Each row of a before or after table is a point. The points were changed in one or more steps. Then noise was added and the rows were shuffled. The steps act on how far a point lies along the listed directions, d1 being the first. Name the steps. A step turns or swaps two directions, mirrors them in a line or flattens them onto one, adds a multiple of one to another, or multiplies one. Angles are multiples of 10 degrees, from the lower direction toward the higher: turns from -170 to 170, lines from 10 to 170 but not 90. Use the fewest steps. Two steps may share a direction if one is a turn and the other turns, adds or multiplies; they go together, in the order done. Otherwise the lowest direction goes first.
In the rows, zero is written as 128.

Directions:
(1): [99 79]
(2): [ 79 157]
Before (14 x 2):
[[ 52 138]
 [144 147]
 [171 114]
 [104 136]
 [ 91 186]
 [141  62]
 [186 141]
 [131 195]
 [116 165]
 [119 174]
 [141 104]
 [108 147]
 [124 157]
 [115 149]]
After, 14 rows:
[[157 202]
 [192 186]
 [126 150]
 [ 74  91]
 [154 133]
 [119 145]
 [153 162]
 [119 123]
 [ 91  33]
 [137 187]
 [177 241]
 [119 100]
 [140 190]
 [138 171]]
Steps: multiply d1 by 2; multiply d2 by 0.4

Directions:
(1): [156 191 122]
(2): [129 121  59]
(3): [191 100 132]
Before, 10 rows:
[[102 128  69]
 [101 142 166]
 [147 120 175]
 [106 111 177]
 [ 76 137  93]
 [123 134 142]
 [119  97 144]
 [ 90 193 169]
 [147  87  75]
 [150  96 138]]
After (10 x 3):
[[161  91 170]
 [183  82 128]
 [ 32 173  84]
 [ 24 196 184]
 [ 69 131 158]
 [123  96 123]
 [ 92  93 153]
 [188 102  70]
 [111 131 144]
 [ 86 169  69]]
Steps: turn d1 and d2 by -30 degrees; multiply d3 by 2

Directions:
(1): [ 54 114 121 153]
(2): [153 134 102 199]
(3): [125 132  53 101]
(4): [113 206 132 128]
Before, 10 rows:
[[177  67 121  81]
 [178 111 172 142]
 [130  93 181 143]
 [140 182 122 176]
 [173  63  79 179]
 [127  71 114 114]
 [175 175 131 146]
 [178 161  95 161]
 [223  92 124  89]
 [144 128 145 119]]
After, 10 rows:
[[184  94 126  59]
 [138 109 141 140]
 [103 118 110 202]
 [169 147 128  76]
 [127  91  93 159]
 [174 142 168 180]
 [213 138  97 140]
 [116  82 112 179]
 [179  93 150 191]
 [190  45 124  90]]
Steps: swap d1 and d4; add -1 times d3 to d2

Directions:
(1): [194 143 170 121]
(2): [137 191  99 167]
(3): [121 102 160 196]
(4): [ 84 167 180 114]
Before (8 x 4):
[[137 194 100 164]
 [112  99 137 123]
 [204 129  74  75]
 [121 138 113  61]
 [ 98 140  83 180]
 [187 108 129 226]
 [113 164  65 143]
 [136 156  96 141]]
After (8 x 4):
[[109  80 137  72]
 [ 65  84 107 118]
 [132 122 168 184]
 [139 110  32  67]
 [156  72  97 209]
 [154 144 143 118]
 [ 98  61 146 117]
 [105  91 121 128]]
Steps: turn d1 and d4 by -20 degrees; turn d1 and d2 by 120 degrees; multiply d3 by -1
